Rows are points. To make a cloud, some directions were put in groups of two or more. Within a group, all points are equally far from the middle, so they leave a hole (a ring in 2 directions, a hollow ball in 3). The other directions are filled evenly. Then the cloud was stretched, turned, moved and blurred a little. Count the holes, and give their numbers of directions, smallest first.

Cloud:
[[-2.2  3.2 -4.4]
 [ 3.6 -4.6  0.5]
 [-0.1 -2.9  0.6]
 [ 2.8  1.6 -3.9]
 [-5.5 -4.6 -0.7]
 [-3.4  1.5 -3.7]
 [-0.6 -4.7 -1.6]
 [ 3.5  3.8 -0.2]
 [-0.9 -1.5  5.9]
 [ 2.4  0.0  3.0]
 [-2.5 -2.4 -2.3]
 [ 5.0  0.8 -4.0]
 [-3.2 -4.9  0.3]
 [-3.1  2.9  2.6]
 [-3.6  4.8  1.4]
 [ 3.2 -3.2  1.7]
 [-4.0 -2.6  3.9]
 [-7.3 -2.7  3.9]
 [ 0.3 -1.4  5.6]
 [ 0.3 -1.6  2.2]
 [-4.8  1.4  1.0]]
Holes: 0

Cloud, 22 rows:
[[ 2.3  4.4  4.5]
 [-0.3 -4.7  0.3]
 [ 3.1  4.2  3.8]
 [ 0.0 -5.6 -2.1]
 [-2.1 -3.1  1.9]
 [ 1.7  6.6  3.2]
 [ 0.8 -0.6  3.9]
 [-0.8 -0.5 -4.4]
 [ 1.0 -5.1 -0.7]
 [-0.8  3.5  5.3]
 [-4.8 -0.3 -0.8]
 [ 4.5  0.2  0.5]
 [-1.0 -2.8  2.5]
 [-0.3  6.6  4.2]
 [-4.2 -0.6  2.1]
 [-1.4 -3.5 -4.4]
 [ 4.1 -1.6 -1.6]
 [ 2.3  2.4  4.5]
 [-4.2  2.2  2.8]
 [-2.8 -1.6  2.7]
 [-4.1  2.7  3.2]
 [ 0.0  6.5  0.7]]
Holes: 1 (3)

Cloud, 28 rows:
[[ 4.8  1.2  1.7  3.5]
 [-0.1  2.3 -5.1 -1.0]
 [ 2.7  4.3 -4.4 -0.3]
 [ 1.9  3.9 -3.7  1.9]
 [ 4.3 -0.9  1.2 -3.0]
 [ 1.4  2.7 -5.0  0.9]
 [ 2.8  5.3 -2.5 -0.8]
 [-2.4 -1.9 -0.9  3.3]
 [ 0.9 -1.4 -0.8  4.7]
 [ 0.7  2.7 -4.5 -3.0]
 [ 0.4  3.8 -3.9 -0.5]
 [ 2.9  5.6 -0.1  4.8]
 [ 1.8  4.5 -3.4  1.5]
 [ 3.2  6.3  0.3  0.9]
 [ 2.1  2.7  0.2  6.4]
 [ 0.7 -5.4 -0.8 -3.1]
 [ 3.1  6.7  0.7  2.9]
 [ 2.0 -1.3 -3.6  2.9]
 [ 4.5  3.6  2.4  4.6]
 [ 2.5  4.1 -4.0 -2.6]
 [ 1.4  2.2 -6.2 -3.0]
 [ 4.8 -0.1 -2.6  2.3]
 [ 3.7  4.8  0.8  5.2]
 [ 3.0 -4.6 -1.8  0.9]
 [ 4.4  2.0  1.9 -1.7]
 [ 2.8  2.8  0.3 -3.2]
 [-0.1 -0.8 -6.9 -2.1]
 [-0.8 -1.0 -5.9 -1.9]]
Holes: 1 (3)

Cloud, 54 rows:
[[-0.6 -4.3 -0.4  3.5 -1.1 -3.3]
 [ 4.0 -3.9  0.2 -4.5 -4.5 -1.6]
 [-1.4  1.0 -3.0  0.4 -5.7  2.0]
 [-5.2  0.9  3.4  2.3 -1.2  0.4]
 [ 3.5  1.7  2.6 -0.7  2.5  2.4]
 [-7.7  0.3 -1.4 -3.9  3.8 -1.9]
 [-7.6  0.3 -3.0 -3.5  2.3  0.5]
 [ 0.9  3.3 -4.3  3.1 -0.5 -2.3]
 [ 2.2  6.4  0.0  0.6 -0.1  3.2]
 [ 3.8 -2.0 -2.1 -2.4 -7.0  1.1]
 [-0.3 -5.1  2.9 -2.2 -2.5 -0.6]
 [ 7.4 -4.2 -3.0  0.7 -3.5 -3.6]
 [ 5.5 -3.7  0.7  1.5 -5.0  1.1]
 [-3.2 -1.2 -3.2 -0.2 -5.7 -1.0]
 [-4.9 -3.0 -0.7  0.0 -2.6 -5.3]
 [ 2.7  0.1  1.2 -1.7 -0.1  5.7]
 [-3.1  5.2 -0.6  3.3  1.8 -1.2]
 [-3.0 -3.4 -0.3 -0.9 -0.5  4.3]
 [ 4.0  5.0 -2.3  2.7 -1.4  2.9]
 [ 4.3 -1.3 -0.5 -1.8 -5.5  4.1]
 [-4.5 -0.6 -1.9  2.0  1.1  3.6]
 [ 2.7  3.5 -3.9  2.0 -3.0  3.4]
 [-4.1 -3.9 -1.6  1.7 -3.2 -3.6]
 [-5.4 -2.2  0.2 -3.2  2.0  3.5]
 [-3.5  1.0 -5.9 -2.1  0.3 -0.9]
 [-2.1  0.8  2.8 -0.2  4.0  3.0]
 [-3.4  3.2 -1.9  4.2 -1.1  1.8]
 [-3.3 -0.5 -2.1  2.8  0.0 -5.6]
 [ 5.9 -1.6 -0.8  0.8 -5.8  3.4]
 [ 2.6 -0.7 -5.9  1.1 -4.8 -2.3]
 [-6.2 -1.2 -1.3 -4.5 -2.1 -3.9]
 [-5.9 -4.8  1.0 -3.8 -1.3 -0.2]
 [-6.4  3.6  3.9  0.4 -0.4  0.3]
 [ 5.9 -4.2 -5.0 -0.1 -2.9  2.1]
 [-5.6  3.3  0.0 -2.3 -2.6  3.4]
 [ 5.5 -2.2 -5.2 -1.4  0.3  1.6]
 [ 3.9  2.1  1.9 -2.1 -1.6 -2.8]
 [ 2.0 -5.7  1.6 -3.7 -3.1 -1.3]
 [-7.0  5.0  0.8 -1.8  2.0  2.5]
 [-2.5 -6.0 -1.6 -1.1 -2.2  1.8]
 [-4.3 -1.8 -4.7  1.7  1.7  0.7]
 [ 1.4 -2.7 -1.2  0.2 -0.3  5.2]
 [ 4.0 -6.8 -2.2  0.3 -1.5 -4.2]
 [-4.6 -4.0 -0.8  0.9 -3.4 -3.3]
 [-2.3 -2.8 -1.7 -0.4  4.7 -4.0]
 [-0.9 -0.9  3.1  3.0 -0.2  2.5]
 [-4.7 -0.3 -5.2 -3.3  0.1 -2.7]
 [-4.8  4.0  3.0 -2.0 -1.3 -2.0]
 [ 3.0 -2.0 -4.8 -4.7 -3.2  0.4]
 [ 6.9 -0.7 -0.2  1.4 -4.6 -3.0]
 [-2.0  3.8 -2.9  4.4 -0.2  0.0]
 [-3.2  0.2 -5.4  2.7  0.5 -2.2]
 [ 2.5 -0.6 -3.2 -0.5 -7.1  1.1]
 [-6.5  1.4  1.6 -3.5 -3.2 -0.2]]
Holes: 2 (2, 4)
